Each row is a point. Each copy is the shape, with its points in the same order, turned, moved and blurred by noise. Some copies are also mirrored. Which?

Shape (7 x 2):
[[ 0.22  0.32]
 [ 0.26 -0.05]
 [ 0.36 -0.13]
 [ 0.47 -0.03]
 [ 0.05 -0.12]
 [-0.38 -0.29]
 [-0.69 -0.34]]
Copy 1 (7 x 2):
[[-0.33  0.11]
 [-0.33 -0.25]
 [-0.40 -0.35]
 [-0.54 -0.26]
 [-0.10 -0.29]
 [ 0.35 -0.40]
 [ 0.66 -0.42]]
Copy 1 is: mirrored
Copy 2 (7 x 2):
[[ 0.35 -0.22]
 [ 0.24  0.12]
 [ 0.41  0.18]
 [ 0.52  0.16]
 [ 0.09  0.21]
 [-0.43  0.11]
 [-0.73  0.12]]
Copy 2 is: mirrored
Copy 3 (7 x 2):
[[ 0.16  0.20]
 [-0.16  0.19]
 [-0.30  0.27]
 [-0.21  0.39]
 [-0.23  0.01]
 [-0.28 -0.45]
 [-0.24 -0.85]]
Copy 3 is: mirrored
Copy 4 (7 x 2):
[[ 0.32  0.05]
 [ 0.09 -0.25]
 [ 0.14 -0.38]
 [ 0.28 -0.37]
 [-0.09 -0.17]
 [-0.56 -0.01]
 [-0.82  0.15]]
Copy 4 is: only turned

Shape (6 x 3):
[[-0.30  0.29  0.25]
 [ 0.16 -0.04 -0.70]
 [ 0.49 -0.21  0.01]
 [ 0.26 -0.14  0.09]
 [ 0.47  0.36 -0.21]
 [-0.22  0.06  0.56]]
Copy 1 (6 x 3):
[[-0.17 -0.21  0.66]
 [ 0.17 -0.36 -0.53]
 [-0.18  0.38 -0.22]
 [-0.03  0.29  0.01]
 [-0.40 -0.11 -0.29]
 [-0.13  0.08  0.76]]
Copy 1 is: only turned
Copy 2 (6 x 3):
[[ 0.31  0.55 -0.13]
 [-0.61  0.01  0.21]
 [-0.05 -0.36 -0.25]
 [ 0.02 -0.12 -0.25]
 [ 0.02 -0.19  0.35]
 [ 0.48  0.41 -0.45]]
Copy 2 is: mirrored
Copy 3 (6 x 3):
[[ 0.59 -0.04 -0.46]
 [-0.23 -0.60 -0.19]
 [ 0.15 -0.29  0.48]
 [ 0.29 -0.12  0.23]
 [ 0.38 -0.68  0.10]
 [ 0.67  0.26 -0.16]]
Copy 3 is: only turned
Copy 4 (6 x 3):
[[ 0.32 -0.49  0.00]
 [ 0.39  0.55 -0.42]
 [-0.26  0.34  0.00]
 [-0.16  0.08 -0.04]
 [ 0.31  0.38  0.27]
 [-0.05 -0.60  0.06]]
Copy 4 is: mirrored

Shape (9 x 4):
[[-0.18 -0.31  0.04  0.41]
 [ 0.18  0.02  0.17  0.22]
 [ 0.57 -0.14  0.18  0.27]
 [-0.37 -0.19 -0.16 -0.22]
 [ 0.71 -0.98 -0.07 -0.08]
 [-0.68 -0.18 -0.02 -0.39]
 [ 0.21  0.23  0.06 -0.42]
 [-0.02  0.12 -0.32 -0.35]
 [ 0.08  0.36 -0.28  0.01]]
Copy 1 (9 x 4):
[[-0.23 -0.22  0.38 -0.20]
 [-0.36  0.05  0.09  0.01]
 [-0.60  0.17 -0.04  0.26]
 [ 0.41 -0.02  0.31  0.07]
 [-0.57  0.20  0.66  0.95]
 [ 0.75  0.20  0.44 -0.20]
 [ 0.15  0.29 -0.24  0.29]
 [ 0.42 -0.01 -0.10  0.29]
 [ 0.11 -0.31 -0.33  0.12]]
Copy 1 is: only turned
Copy 2 (9 x 4):
[[-0.43 -0.33 -0.30  0.15]
 [ 0.01 -0.25 -0.10  0.34]
 [-0.02  0.00 -0.06  0.64]
 [-0.27 -0.12 -0.04 -0.46]
 [-0.43  0.82 -0.35  0.51]
 [-0.08 -0.13 -0.17 -0.77]
 [ 0.34  0.09  0.27 -0.03]
 [-0.09  0.06  0.42 -0.27]
 [-0.10 -0.36  0.52  0.02]]
Copy 2 is: only turned
